Each row of a before or after table is a point. The points were changed in one or more steps. Then noise was added and the rows were shuffled. The steps act on how far a point lies along the listed directions, d1 being the first. Write out the steps. A step turns or swaps two directions, mirrors them in a line or flattens them onto one, adds a multiple of one to another, or multiplies one. Angles are multiples of 10 degrees, from the lower direction toward the higher: turns from -170 to 170, lines from 10 to 170 but not 90. Use the fewest steps. Two steps may share a direction if one is a turn and the other turns, adds or multiplies; they go together, in the order done. Otherwise the lowest direction goes first.
In the rows, 128 means zero.

Directions:
(1): [178  96 136]
(2): [146 142  73]
(3): [100  80 106]
Before, 9 rows:
[[124 144 105]
 [157 165 112]
 [206  50 109]
 [118  87 129]
 [110 136 148]
 [122  83 178]
 [128 167  76]
 [128 123 150]
 [199 119 111]]
After:
[[124 165  80]
 [129 122 154]
 [109 132 150]
 [212  50  91]
 [128  83 169]
 [125 142 105]
 [150 160 129]
 [195 116 121]
 [125  92 114]]
Steps: add 0.5 times d3 to d2

Directions:
(1): [150  65 125 146]
(2): [109 104 152  71]
Before, 11 rows:
[[ 96 233 143  93]
 [114 225 126 118]
 [149 105 129 109]
 [113 173 117 129]
 [127  82 138 110]
 [ 77 202 129  70]
 [138 132 116 177]
 [144  97 135 130]
 [141 118 110 130]
 [122 194 119 149]
 [145  94 143 141]]
After:
[[135 120 124 103]
 [144 111 109 161]
 [171 138  98 224]
 [130  80 141 118]
 [122 125 161  98]
 [136 143 133  95]
 [117 137 146 101]
 [108 157 127  99]
 [148 160  81 210]
 [155  86 114 176]
 [176 114 101 207]]
Steps: turn d1 and d2 by 110 degrees

Directions:
(1): [115 103  79 165 170  99]
(2): [103  99 165  85 177 119]
(3): [171  67 115 105 101 116]
Before (8 x 6):
[[ 97 163 166 121 145 138]
 [121 150 141 154 100 129]
 [197 126 157  96  30 169]
 [145 129 139  89 102 137]
 [137 117 150 126 136 125]
 [121 102  83 169 154  91]
 [128 116 100 158 148 119]
 [135  42 124 106 177  86]]
After, 8 rows:
[[127 116  98 158 148 118]
 [137 118 151 124 135 128]
 [ 91 152 146 138 161 124]
 [122 104  86 166 150  94]
 [204 140 184  75   8 183]
 [143  54 148  88 154 100]
 [119 147 133 159 106 124]
 [147 135 150  81  92 143]]
Steps: add -0.7 times d3 to d1

Directions:
(1): [105 138 102  62 112 118 127  69]
(2): [110  88  66 110 127 161 148 171]
(3): [101 110 119 131  96  56  93 158]
(4): [130 146 145 127  44 167 121 141]
Before, 12 rows:
[[126 125 146 128 148 103 132 112]
 [127 143 140 137 124 102 124 127]
 [125 130 134 130 154 105 125 113]
 [138 138 142 149 132 131 132 124]
 [137 131 145 128 139 129 127 109]
 [139 118 138 146 154 134 150 148]
 [130 124 124 131 149 127 128 109]
 [123  78  56 101 126 170 157 175]
 [129 119 118 116 134 140 129 135]
 [132 141 135 147 128 110 109 132]
 [139 136 141 130 149 125 137 120]
 [135 144 134 125 130 126 128 121]]
After:
[[134 128 123 109 155 152 160 110]
 [134 149 137 120 127 115 123 113]
 [132 137 146 113 132 116 121  92]
 [125 126 122 121 144 116 123 101]
 [145 148 152 166 138 121 114 135]
 [139 149 159 161 131 106 124 137]
 [137 147 143 127 131 133 135  96]
 [129 132 146 140 155  99 121 116]
 [121 114 108 108 130 139 129 135]
 [133 144 141 109 145 119 134  95]
 [131 129 159 139 149  97 130 114]
 [105  51   7  75 120 188 169 197]]
Steps: multiply d3 by 2; turn d1 and d3 by 70 degrees; multiply d2 by 1.6

Directions:
(1): [142 105 157  93 107 100 159 174  69]
(2): [177 142  85 105 124 120  59 154 116]
(3): [131  93 113 173  93 197 124 151 103]
(4): [134 171  75 160 119 106 180 167 137]
(5): [115 130 116 174 106  81 108  81  74]
Before:
[[104  79 139 193  79 157 109  82  86]
 [177 178  89 154 107  61  92 129 105]
 [114 126  92 184 115 212 145 138 185]
 [132  67 148 115 119 185 117 146 111]
 [145 149 101 135 110  61 112 117  57]
 [157 122  43 142 100 174 127 184 112]
 [136 101 118 157 104 186  75 134 155]
 [139 105 156 114 114 142 141 132 110]
 [115 106 174 131 109  88 136  46  79]
 [121 154  53 196  96 140 103 114 157]
 [124 131 132  98 136 161  64 121 153]]
After, 11 rows:
[[131 146  95 137 113 170 108 175 140]
 [124 157 107 121 128  62  97  97 148]
 [153 172  77  63 157  65 120 142 156]
 [176 135 143 123 118  80  43  90  98]
 [138 128 114 134 118  93  73  88  67]
 [108 163  86 192  94  73 178 119 114]
 [142 162  87 145 115  99 140 162 167]
 [138 133 126 133 114 134 155 140 122]
 [125 104 129 191  77 141 160  86  74]
 [115 173 117 109 150  92 165 129 189]
 [135 148  84 140 129 132 183 173 144]]
Steps: multiply d1 by 0.4; turn d3 and d4 by 120 degrees

Directions:
(1): [125 209 146 107  82  92  89 143 146 140 137]
(2): [155 171 171 130 190 119 143  90 134 130  73]
Before (9 x 11):
[[112 185 120 110  57  81  87 152 127 135 155]
 [174 210 201 128 213  87 131  91 127 131  45]
 [117 172 139 119  94 102 106 139 128 125 104]
 [127 185 104 116  72 106 105 147 125 147 137]
 [122 194 120  96  36  92  82 172 121 145 164]
 [123  87 126 124 108 156  92 153 118 143 114]
 [103  83  90 128  76 129 131 164 106 116 177]
 [144 167 145 125 171 106 140 119 145 141  87]
 [110 114  91 123  43 124 118 179 131 149 163]]
After, 9 rows:
[[167 125 155 143 197 139 178 100 123 136  63]
 [138 133 158 116 140 135  92 131 128 154  83]
 [153 166 165 137 179 114 158  98 124 121  80]
 [ 94  50  62 126  37 129  98 206  99 120 206]
 [141  79  93 145 164 156 169 112  92 128  94]
 [133  57 111 154 188 143 174  97  94 108 102]
 [119  75 110 148 130 144 150 129 108 109 108]
 [153  49 121 146 202 165 184 101  84 117  92]
 [102 101  85 128 100 118 126 170 135 137 164]]
Steps: turn d1 and d2 by -170 degrees

Directions:
(1): [111 130 141 113 189 138 101 102 178 193 124 167]
(2): [124  75 131 171 109 162  72 127  85 172 156 112]
(3): [ 83 132 165  57 102 118 126 143 134 151 174  81]
(4): [108 172 204 166 128 126 140 134  95 120 157 177]
(5): [108 150  71 130  65 145 129 132 157 138 170 184]
Before, 13 rows:
[[115 153 156 115 139 111 160 137 155 110 105 128]
 [104 108  62  64  91 109  85 127 174 183 172  99]
 [136 197 135 168 125 109 176 156 101  56 130 137]
 [ 95 154 110 106 143 142 125 109 190 172 146 152]
 [146 184 158 168 118 104 196 133  72  32  91 145]
 [111 165 211 107 119 114 147 164  97 104 140 106]
 [102 113  99 131 131 141  94 122 157 157 171 147]
 [150 175 155 158 163 103 155 126  69  61 102 122]
 [137 102 110 116 123 139 101 115 127 181 126 110]
 [ 91 126 115 127 110 136 102 135 118 170 179 150]
 [143 138 174 146 155 117 165 121 113  95  98 140]
 [ 99 111  85  89  91 112  98 122 154 178 147  97]
 [104 102 120  96 105 153  90 137 182 164 191 132]]
After:
[[136 153 185 159 143 121 166 120 104  96 109 170]
 [127 216 144 179 112 113 182 152  99  60 152 166]
 [149  92 111 110 134 136  95 119 127 181 112  95]
 [107 101  92 123 132 145  91 121 163 156 159 134]
 [ 97 194 221 123  88 113 154 169  90 104 165 146]
 [107 157 157 121 133 109 164 140 156 116 110 141]
 [ 91 125 100 127 103 137  96 135 129 174 177 142]
 [105 146 104 100 149 142 118 102 195 177 139 135]
 [126 214 167 188  94 107 204 133  74  35 122 190]
 [126  78  45  41 121 104  74 120 178 182 144  46]
 [109  83  76  75 110 114  96 120 157 176 124  62]
 [104  88 103  84 119 151  93 132 189 166 179 115]
 [137 201 171 175 143 109 160 134  61  54 125 157]]
Steps: multiply d4 by 1.6; turn d4 and d5 by 20 degrees

Directions:
(1): [138 160 105 111 113  89 158  77 120  65 121 124  62  97]
(2): [104 150 137 148  80 122 202 112 107 127 142  91 198 115]
(3): [159 123  98 140 189 111 162 113  65 191 148 135 119 103]
(4): [106 113  82 115 167 137 160 157 152 124  97  42 109 157]
Before, 13 rows:
[[149 115 122 112 145 120 113 110 113 149 146 127 121 115]
 [128 145 126 145 117 139 123 129 125 171 129 128 173 146]
 [140 131 131 149  88 146 140 134 110 150 169 164 163  98]
 [ 94  87 116 107 161 155 162 182 179 143  88  45 161 157]
 [137 134  93 129 128 123 142 124 105 131 142 139 134 133]
 [181  86 112 105 220 134  12 162 126 158 116 181  76 142]
 [120  88  55 102 213 152 106 196 173 180 104  45  83 170]
 [114  88 155 176 158 167 124 185 142 224 144 122 235 158]
 [117 110 133 112  96 134  79 169 160 126 120 119 149 146]
 [141 139 131 125 149 149  65 130 106 174 155 183 150 138]
 [ 93 132 124 101 106 137 146 152 164  86 103  81 168 161]
 [103  90 211 155  80 196  39 201 173 159 144 149 241 169]
 [159 121 140 110 159 134  76 133 118 164 133 194 123 125]]
After (13 x 14):
[[133 141 119 143 125 142 119 129 128 166 128 128 160 148]
 [137  92 213 168 109 179  43 175 114 213 175 197 246 136]
 [143 141  94 132 171 144 102 133  93 192 148 145 164 136]
 [150 118 114 117 190 131 125 133 104 178 121 145 135 129]
 [123 122 144 115  83 119  77 154 134 133 134 157 163 124]
 [132 127  89 122 123 128 148 140 115 124 131 117 134 136]
 [153 115  99 144 136 140 147 140  98 174 168 150 141 107]
 [162  95 112 109 189 139  82 151 123 148 117 124 120 142]
 [114 134 159 105  77 137 106 139 158  84 117 154 173 141]
 [109  78 145 161 168 176 105 193 163 215 130 118 221 176]
 [ 88 111 114 102 114 162  83 199 230 111  99  55 126 179]
 [135 116 112 109 148 133 124 126 123 140 136 100 128 127]
 [ 91  98 167 108  96 160 116 179 209  99  89  97 176 163]]
Steps: multiply d2 by 0.4; turn d3 and d4 by 60 degrees

Directions:
(1): [190 129  92 137 109 125  48  79 144 164 121 142 117  75 127  82 119 129]
(2): [129 158 129 132  77 127 157 180 115 202 180 100 124 125  88  93  94  93]
Before, 14 rows:
[[187 147  77 146 117 130  58 110 142 170 121 156 109  86 121  72 101 129]
 [128 120 122 159 128 110  91 104 157 121 124 162 117 108 144 119 138 155]
 [ 86  99 146 112 184 126 136 113 140  40  95 144 148 162 174 190 173 159]
 [174 147  84 124  64 110  73 129 122 216 179 114 111  78  89  51  79  95]
 [219 128  80 159  94 122  30  68 144 198 126 150 134  61 124  88  98 126]
 [104 130 126 132 109 115 112 118 123 149 102 118 123 124 115 106 111 127]
 [ 91 108 157 145 143 151 158 159 120 110 121 110 143 142 106 159 114 120]
 [171 103 125 133 146 156  70  92 148  96  87 143 132 112 155 139 116 169]
 [184 145  92 127  68 116  46 114 163 200 127 124 108  57 104  62  92 119]
 [193 126  92 151 143 122  16  49 160 140  76 166 119  55 137  80 126 134]
 [136 108 132 114 163 128 127 113 148  68  95 135 125 149 157 179 161 166]
 [158 149 122 138  93 114 119 119 122 211 145  97 131  77 114  82 109 119]
 [183 164  77 141  67 109  92 137 124 241 165 117 141  91  99  60  94 117]
 [145 117 116 143 151 134  94 100 118 128  90 141 123 108 126 137 119 141]]
After, 14 rows:
[[119 135 159 130 109 159 180 195 121 144 156  98 138 162 114 143  86 128]
 [106 132 144 145 134 141 164 159 101 148 127 118 127 142 107 148 113 119]
 [152 117 119 156 118 148  79 113 138 148 116 123 131  90 102 110 106 122]
 [ 54 107 169 104 169 125 182 153 144  42  79 121 138 172 151 200 152 153]
 [ 69  89 137 104 191 115 148 109 120  16  89 147 135 172 168 198 159 157]
 [151 159 109 131  65 120 120 165 132 222 193 104 125 106  97  79 100  91]
 [ 84 129 147 154 117 112 162 164 136 134 158 141 124 143 129 132 130 141]
 [ 88 120 136 130 127 114 127 121 123 123  89 123 132 140 131 132 123 134]
 [ 73 132 143 132 177 133 191 176 121  72 111 142 131 184 143 178 132 144]
 [ 39 141 187 129 153 128 240 212 112 102 133 115 143 183 111 174 126 110]
 [157 155 122 126  80 124 145 171 136 185 163  97 117 126 102 111 110 116]
 [ 93 113 155 127 176 116 152  97 119  80  84 120 151 131 167 171 163 163]
 [ 60 103 174 136 167 129 218 167 109  73 120 128 164 193 146 226 139 141]
 [ 83 102 131 121 195 116 156 107 123  44  75 156 166 175 181 197 176 181]]
Steps: turn d1 and d2 by -170 degrees

Directions:
(1): [109 114 118 116 118 147 171  96  75 153 155  95 170 115 177 207 110 180
 134  99]
(2): [137 112 131 174 138 164 155 148  61 101 131 113 117 122  78 161 107  55
 182 158]
(3): [110  82 104 137 125 122 153 140 117 112 183 161 154  67  70 112 124 133
  43 125]
(4): [117 102  89 103 147  99  81 114 130  63 140 140  50 126 120 178 108 134
 140  70]
(5): [134 121 107  78 137 198  78 158  92 126  80 125 126  91 126 146 206 140
 109 146]
Before, 11 rows:
[[135  90  93 129 148 101 109  95 103  97 164 131  75 129 137 203 107 110
  131  61]
 [141 139 136 123 109 159 120 163 147 140  72 122 196 104 118  52 170  89
  102 193]
 [118  93 142 138 135 188 170 149  98 131 122 133 157 107  92 117 131  69
  102 186]
 [114 105  89 119 163 109 102 108 142  47 153 147  61 136 100 160 129 113
  137  72]
 [118 116 108 137 139 160 150 173 135  98 106 170 122 104  57  49 151  84
   88 169]
 [177 159 181 165 132 188 142 161 120 171  62  96 140 139  98  87 152  91
  177 209]
 [149 107  96 109 147 138 115 126 101  65 114 137 102 131 134 199 120 137
  153  65]
 [121 192 187 148 105  73 113 133 235 181 131 157 180 201 138  12 162 140
   83 165]
 [135 154 152 119 114 122 121 128 168 157 123 146 174 109 132  58 191 128
   64 152]
 [101  91 116 162 147  55 127 129 151  66 183 143  72 125  95 165  78  88
  155  94]
 [ 89 117 110 179 103  60 149 139 111  82 196 129 109 130 112 142  65 141
  124  89]]
After:
[[128 124 111 111 141  91  76 116 160  75 137 158  73 114 103 116 156 103
  102  97]
 [114 171 145 160 101 105 130 145 108 134 120  91 127 173 173 138 111 146
  184 127]
 [104  90 110  91 147 136 114 113 132  89 124 136  79 133 138 169 109 115
  123 104]
 [145 182 165 139 135 158 148 119 152 164  93 101 163 185 167  96 167 110
  176 157]
 [118  89  78  95 128  97  74 139 161  55 116 150 101  90  98 110 126 108
   88 103]
 [162 153 161 152 123 148 153 106 108 198 112  95 170 166 185 144 144 103
  164 144]
 [115 137  96  96 148 117  97 135 170  76  84 155  54 156 125  95 134 123
  143 107]
 [129 162 175 151 125 110 137 134 162 168 108 100 152 168 177 124 138 111
  191 159]
 [128  77 105 127 143 121 123 139 138  98 158 154 103  64  50 117 121 152
   54 117]
 [164 155 154 140 121 168 172 133 110 156  91 114 198 154 165 134 139 133
  158 138]
 [103 113 114 134 138  64  62 148 192  64 172 193  81 143  49  73 145 107
   57 112]]
Steps: flatten d1 and d2 onto the line at 20 degrees; turn d3 and d4 by 140 degrees; multiply d5 by 0.4

Directions:
(1): [134  78 110 161 152 201 126 184 144 167  92  89 157 202  93 152 147 121
 131 118 169 114 117 139]
(2): [ 72 170  81 108 147 115 189 113 137 120 142 110 159 122  58 119 142 186
  66  98 140 130  97 148]
(3): [102  90  81  78  42  99 121 115 168 127 118 101 131 183 159  84 129 133
 105 128 145 114 185 104]
(4): [ 60 126 168  88 139 170  72 108 180 158 100 155 150 115 135 114 177 148
 140 129  99 163  86  78]
(5): [142 130 140  76 174  58 132 146 116 179 133 140 179 155 156 150 132 130
 125 153 119  36  98 107]
Before (11 x 24):
[[172  84 129  93  69  50 105 134 122 159 139 126 110 130 232 108 100  93
  160 169  93  85 183 105]
 [137 138 117 135  92  83 151  87 112  88 151 129  77 101 130 110  86 131
  124 138 124 159 152 135]
 [161 113 203 127 176 142  68 156 131 198 118 189 127 110 159 162 163  91
  173 142 110 109  76  89]
 [116 143 162 115 141 172  82 115 154 154 112 137 144 111 159 127 143 129
  161 122  85 138 101 102]
 [103 122 167 154  97 140  83 107 112 108 118 139  93  99 142  89 110 103
  156 133  99 173 146  95]
 [162  93 136 113  66  72  88 127 138 117 135 105 113 143 191 120 105  92
  119 177 130  99 181  96]
 [189 140 151 227 108 168 135 112  72  67 137 143  35  48 112 134 109  81
  168 128 107 223 177 177]
 [140 100  95 175 112 189 153 175 146 155 116  75 130 185  65 135 132 131
  114 111 162 145 129 133]
 [141 152 164 115 144 109 103  91 138 139 128 177 116 116 160 140 146 109
  145 134 107 137 136 114]
 [174 161  98 185 139 131 190 153  92  70 132 118  99  88  82 156  90 113
  106 113 155 171 147 221]
 [154  74 122  89  22  77  98 116 146 110 123 143  95 185 211  87 112 124
  129 135 142 141 212  90]]
After (11 x 24):
[[122 133 170  55 128  56  88 111 146 184 140 192 135 105 181 122 156 121
  135 145  97  89  99  69]
 [155 129 134 200 154 159 155 130  97 103 136 121  88 108  84 152  94 123
  144 127 143 176 110 162]
 [160 157  86 173  70 119 176 118 106  37 141 121  65  70 110 119  78 110
  108 112 145 206 191 213]
 [178  89 133 172 179 150 138 196 103 186 124 103 144 145 132 165 121 106
  157 143 125  97 107 150]
 [102 129 165 170 145 162 103 129 107 126 114 134 117 110 107 110 120 109
  147 122 110 162 114 109]
 [139 157 163 121 175 119 114 102 131 152 124 176 136 121 139 152 150 114
  143 130 113 126 112 122]
 [122 103  81 124  32 123 144 127 160 121 134  86 103 172 116  89 116 127
  103 119 144 152 182 110]
 [164 150 130 214  78 155 149  87  81  43 144 141  27  31 100 112 108  99
  144 114 106 243 188 181]
 [176  73 142 193 165 201 129 197 121 152  96 120 135 204 102 166 141 130
  140 113 176 151 119 140]
 [168  95 144 182 159 159 113 174 124 142 117  91 141 156 113 169 125 105
  121 158 153 114 120 135]
 [108 155 156  86 142 136  91 107 153 161 116 138 160 113 165 126 148 142
  144 124  81 109  94  97]]
Steps: swap d1 and d3; multiply d2 by 0.4; add 0.5 times d4 to d5

Directions:
(1): [153 129 125 103  91 163  80 126 142 153 111 167 127 135 148  65 108 147
  62 131 117  79 134  56 138  61 131 156 145 126 121  94 104 153 109 199
 190 147 151 138 188 107  80 114 134 126 112 204]
(2): [160  72 100 122 167 163 117 129 144 126  87 137 169 127 128 106 117 172
 141 145  96 113 167 129 126  84  80 135 135 126 152 159 161  81 202  82
 161 117 176  74 108  96  96 167 200 129  71  66]
Before, 11 rows:
[[139 119 130 133 134 121 116 121 147 125 113 129 121 128 115 137 115 122
  116 122 119 120 121 117 107 111 138 145 110 132 123 112 130 129 150 136
  165 130 115 137 142 139 118 136 144 134 141 135]
 [107 186 149 133  75 100 119 107 117 142 156 140 105 137 127 121 133  78
  112 100 157 136  79 111 119 155 174 132 129 130  91  96  86 187  31 216
  105 170  86 188 169 163 158  98  59 144 185 212]
 [104 192 164 118  52 114  95 139 115 144 168 127  91 127 134 112 125 102
   68 120 155 125 105  80 138 142 172 149 117 138 104  75  92 214  52 215
  134 140 106 187 183 149 146  61  70 141 186 228]
 [104 186 147 138  94  90 142 118 114 129 181 123  99 127 135 131 129  97
  144 133 130 119  89 133 126 173 148 118 136 134 131 118 110 171  68 161
  102 136  75 164 150 138 145  97  74 113 178 180]
 [173 110 109 123 101 160  92 112 134 158  76 161 144 142 167 106 125 170
   95 136 124  82 148  86 133  48 109 145 132 143 136 114 127 126 124 155
  202 127 162 118 159 112  91 130 159 129  94 139]
 [107 137 157 154 128 101 155 117 105  84 158  89 100 120 118 196 121 105
  157 110 169 164 114 173 118 198 136  95 132 124  98 145 141 130  85 128
   69 130  91 154 103 159 169 104  70 135 162 107]
 [118 132 137 139 131 132 127 123 111 103 146 106 135 114 121 162 138 114
  137 105 134 145 106 139 122 156 132 132 119 134 131 134 132 123 133 120
  122 137 120 126 113 152 147 140 111 130 139 124]
 [194  76 111  96 143 199  85 133 162 153  83 176 147 140 144  44  87 172
   79 157  98  69 155  67 143  39  79 156 146 131 136 133 132 106 154 171
  200 154 187  99 161  85  73 152 176 107  92 167]
 [ 95 158 145 149  95 106 145 139 104 128 163 110  98 137 120 159 130  77
  131 124 164 164 100 171 133 183 181 122 120 145 127 108 110 138  73 129
   65 132  90 167 120 161 141 103  69 127 188 169]
 [143  99 119 144 135 132 125 128 135 132  95 128 165 128 118 123 121 149
  146 123 125 120 147 138 115 114 102 130 122 112 130 141 152 110 169 101
  140 124 134 101 125 109 126 138 161 133 104  86]
 [109 129 126 123  92 136 105 113 121 132 138 148 117 128 128 113 130 129
  111 141 131 118 112 117 149 124 150 154 118 126 107 119 115 154 102 161
  143 138 117 141 144 135 131 104 115 134 148 172]]
After:
[[117 111 125 155 179  98 163 106 120 110 128  98 161 122  99 176 150 117
  216 114 131 181 126 206 101 190  99 109 119 133 130 180 158  87 159  61
   67 131 122 107  57 144 181 173 151 148 132  32]
 [117 141 136 143 123 129 118 125 111 106 143 112 128 111 126 153 139 107
  125 100 135 142 104 128 122 158 140 138 121 131 129 121 124 135 125 132
  121 141 113 129 120 150 149 138  94 123 146 135]
 [111 148 125 156 146  97 170 122 119 109 164 105 135 123 118 160 139 117
  205 147 114 144 111 185 117 188 108 106 130 134 150 168 152 112 138  75
   76 117  95 117  88 130 151 133 122 122 153  77]
 [195  65 105  99 160 192  93 136 166 146  85 168 150 141 139  54  84 182
   90 155  96  68 168  82 141  45  72 153 139 131 142 140 142  98 174 150
  196 149 200  85 148  82  73 162 192 112  78 140]
 [104 138 159 150 116 105 151 121 108  91 159  89  97 114 119 187 121 104
  153 110 170 164 108 166 119 201 137  97 136 121 101 133 138 138  82 133
   68 132  84 152 115 162 166 102  60 134 166 115]
 [132 123 126 132 140 131 122 124 147 126 111 127 127 123 112 148 117 124
  130 122 117 129 118 128 112 112 141 140 108 126 126 112 136 123 154 128
  164 130 114 136 137 136 120 143 146 136 141 121]
 [117 100 124 153 175 111 155 145 119 100 129  76 166 120 105 180 136 143
  197 139 117 184 164 195 123 174  90 122  95 137 153 179 188 101 192  25
   89  93 142  88  60 129 172 146 175 155 115   3]
 [179  97 104 128 124 163  99 108 138 149  68 157 159 144 160 126 129 175
  121 138 118  90 149 103 124  58 100 136 133 148 147 138 147 102 150 121
  196 118 166  99 139 106  95 145 180 134  78 100]
 [100 128 132 157 132 104 162 141 107 119 153  95 120 129 110 177 138  89
  163 129 158 170 112 206 121 194 156 111 114 141 139 145 135 104 123  78
   44 112 104 139  84 152 153 129  97 128 168 107]
 [107  95 109 132 147 136 119 110 113 121 128 130 138 125 110 134 140 140
  153 150 117 139 137 152 138 133 120 145 115 131 128 153 149 112 157  87
  131 119 134  99  95 129 143 135 157 140 123  87]
 [141 124 131 130  95 133 105 130 141 141 108 146 144 135 127 104 121 137
   98 117 136  97 130  99 127  96 133 142 134 113 111 103 118 157 121 164
  152 140 119 137 167 112 125 106 126 139 124 170]]
Steps: swap d1 and d2
